Each row is a point. Any point is a mix of the corners, with weights that add up to 1. It lies inside the corners' shape when no weight is negative. Say inside or outside, and name the corners with a negative weight.
In the rows, 128 means zero.

Corners:
(1): [119 152  99]
(2): [141  62  77]
(3): [ 83 162 124]
(4): [165 115 133]
Points:
[151  77  92] -> outside (3)
[157 118 111] -> outside (3)
[146  97 115] -> outside (1)
[124 166 132] -> outside (2)
[ 99 144 116] -> inside
[159 117 128] -> inside
[129 150 124] -> outside (2)

Corners:
(1): [ 95 127 148 136 127  86 125 104 143 164 106]
(2): [124 120 137 161 113 136 149 154 134 148 114]
(3): [108 125 118 116 139 136 128  47 200 141 117]
(4): [123 122 145 142  90 132 141 163  90 120 249]
(5): [ 70  92 146 132 129 119 133 131 125 162 106]
(6): [129  85 125 138 131 113 132 121 143 161 112]
(7): [139 128 158 121 124 138 141 154  96 145 109]
(8): [131  96 159 118  98 114 144 152 147 152 129]
(9): [127 120 145 111  47 139 123 117  65  60 129]
(10): [ 95 146 107 112 119 124 154  96 100 163 102]
(11): [107 100 162 118  77  91 142 159  70  42 150]
(12): [103 150 126 112 123 128 106 167 122 140 120]
Points:
[109 122 142 129 120 109 133 121 126 150 115] -> inside
[115 103 152 136 103 112 130 151 111 124 133] -> outside (3, 10)
[120 126 135 128 115 122 134 124 130 137 128] -> outside (5)
[110 115 132 120 113 125 133 126 141 139 105] -> outside (1, 4, 7)
[115 121 144 130 112 122 136 137 112 139 150] -> inside
[113 128 140 121 105 126 133 133 112 129 124] -> outside (6)

Corners:
(1): [164 154 155  90 130 159 151 128 100 172 124 169  97 155 149 105 151 118
  82 168]
(2): [147 134 135  96 105 114 160 127 125 145  68 112 117 107  88 139 163 119
 147 162]
(3): [ 95  78 106 116 182 175 145 140  84 117 118 167 124  87 186 137 101 135
 113  83]
(4): [103  99 114 148 125  85 130 174 167 107 106 156 132 149 134 133  86 131
 119 108]
(5): [115 137  83  95 145 108  97 130 183 123 107 145  73  84 105 108 108  66
 102 141]
(6): [132 151  99 155 127  85 170  93 209 152 113 174 112 154 123  75 166  79
 164 140]
(7): [ 90 104 132  82 100 188 144 175 194 160  87 139 113 149 121 112 169 142
 101 198]
(8): [ 93 160 134 171 110 120 174 127 150  85 155 158 115  99  46  79 133  75
 168 105]
(9): [146 159 136 113 139 117 152  75  77 128 145  96 160 100  69 135  82 155
 142  63]
(10): [115  99 129 119 132 173 154 105 137 135  55 121 114 163  91 141 104 114
 115 159]
(11): [ 93 116  88 123 182  90 105 102 104 158 108 173  75 105 177  74 122 108
 140 149]
(12): [113 119  80  54  70 128  86 132 111 107 162 129 148 117 173 169  86 130
 117 127]
(13): [107  96 142 133  72 126 166 115 145 142 125 167 163 114 112 143 161  81
 144 170]
(14): [104 122 146  91  95 187  59 132  95 152  75 117 137 106 165 157 162 120
 158 102]
(15): [171 156 147 135 128 106  90  88 106 131 137 176 156 149 142 117 137 153
 136 108]
(16): [109 145  87 140 146  98 120 126 120 113  95 131  87 103  56 139 145  87
  83  91]
(17): [140  91  85  90  74 179 100 153 142 107 162 135 130 168  49 137 113  63
 157  88]
(18): [122 103 136  99 123 168  85 109  82 151 109  98  79  92 152  99 130 140
 107 117]
(19): [120  97 118 133 158 124 120 143 118 136 146 110 112 148 141 143 102 112
 144 150]
(20): [164 172  86 118  73 141 129 135 155 144  92 124 154 131  68  95 135  91
 120 148]
(21): [122 133  88  87 144 132  94  84 116 101  87 116 130 126 105  97 101  74
 123  93]
Points:
[107 124 127 128 158 126 125 111 115 132  87 124  99 108 116 121 128 122
 124 114] -> outside (1, 12, 13, 17, 20)
[131 132 111 129 107 128 131 126 170 118 111 136 136 145  57 122 131  85
 148 115] -> outside (1, 3, 11, 12, 18)
[126 127 125 105 129 141 127 114 119 140 115 139 111 120 125 121 136 110
 127 135] -> outside (4, 20)
[119 122 120 126 120 131 145 139 140 136 108 134 114 121 100 121 131 106
 130 133] -> outside (12, 15, 21)
[125 132 121 107 110 141 129 116 115 131 122 148 132 112 122 119 142 116
 131 119] -> outside (4, 5, 10, 19)
[119 118 112 116 128 139 129 118 133 135  99 139 114 135 113 118 120 107
 127 138] -> inside
[112 116 110 117 114 131 120 133 133 128 123 135 123 119 124 130 122 115
 136 126] -> outside (1, 21)

Corners:
(1): [156 139  78 107 154 163 134 174 146 140 145 105  56 175 167 138 159 126
 102 115]
(2): [159 100 112  99 142 128 107 154 172 169 103 131 109 149 146  91 162 139
 121 131]
(3): [ 48 129 143 148 184 112 138 116  91 135 137 181 160  66 106  69 129 140
  95 136]
(4): [121 114 172 163  84 126 137 104 148 128 125 106 132 151 137 192 123 107
 119 128]
(5): [156 146 104  82 110 154 129 101 124 157 114 154  43 142 168 111 134 135
 143 102]
(6): [169 117 158 169 127 121 109 146 175 117 157 142 138 128 120 204 125  95
  80  85]
(7): [ 39 153 161 136 172 145 142 141 117 134 162 134 173  51 158  69 137 127
 146 157]
(8): [143 130 121  92 137 162 103 173 144 177  56 135  32 125 149 158 159 103
 117 144]
(9): [ 83 113  96 113 182  89 176 115 103 120 124 133 182  49 159  80 161  96
 123 109]
(10): [ 62 189 141 122 168  88 185 137 152 137 132 141 197  70 134  73 135 111
  82 113]
(11): [137 107 136 174 109 117 151  99 154 118 122  95 151  96  85 145  81 103
 113 145]
(12): [166 149 116  58 104 146 136 142 123 151 101 137  77 147 145 123 165 145
  92 109]
(13): [168  88 136 160 101 151 149 161 161 114 113 133 132 145  77 173 136 129
 161  76]
(14): [153 108 147  71 119 176 141 140 169 100 149 118  61 134 171 114 140 148
  72 123]
(15): [119 106 108 180  71 109 124 139 189 114 133 132 118 130 116 153  95 114
  84 104]
(16): [135 141 113  89 118 134 112 137 151 144 130  97  34 182 105 123 172 135
 131 113]
(17): [154 109 136 176 114 136 161 118 171 129 148 112 140 131 100 209 134 145
 100 135]
(18): [149 136 183 184 135 133 113 123 121  65 116  93 121  98 128 181  93 120
  99 105]
(19): [ 60 135 124  92 182  72 168 116  99 136 154 171 171  59 142 109 102 135
 150 143]
(20): [ 71 108 145 107 161  85 113 120 115 174 115 138 182  77 148  79 111 138
 111  99]
(21): [125 135 155 169 105 171 115  83 157 103 115 123 158 145 126 181 144 106
  81 115]
Points:
[122 129 134 123 134 129 129 135 141 134 122 127 115 122 134 131 139 126
 114 115] -> outside (11)
[120 123 143 134 126 123 132 124 146 126 122 127 132 112 131 139 123 115
 120 116] -> outside (1, 3, 12, 17)
[137 127 129 129 125 132 135 130 151 129 122 129 112 128 130 142 136 121
 107 116] -> outside (7, 20)
[114 131 118  64 144 146 129 125 114 162 118 140  78 132 166 100 169 144
 117 138] -> outside (6, 10, 11, 13, 15, 18)
[109 138 135 128 135 129 136 126 136 132 129 130 121 107 140 129 128 120
 105 123] -> outside (2, 13)
[130 120 134 139 135 132 138 127 144 130 126 124 126 125 126 149 133 122
 115 116] -> outside (7, 12, 15)
[136 118 128 119 114 147 127 145 145 137  86 133  97 140 147 132 147 120
 106 102] -> outside (6, 7, 11, 16, 17, 19)
[105 149 147 109 154 131 123 139 129 147 127 130 105 110 145  92 141 124
  98 128] -> outside (9, 13, 15, 17, 19, 21)
[115 122 143 139 127 126 136 124 137 131 127 128 130 120 132 140 130 122
 112 120] -> inside
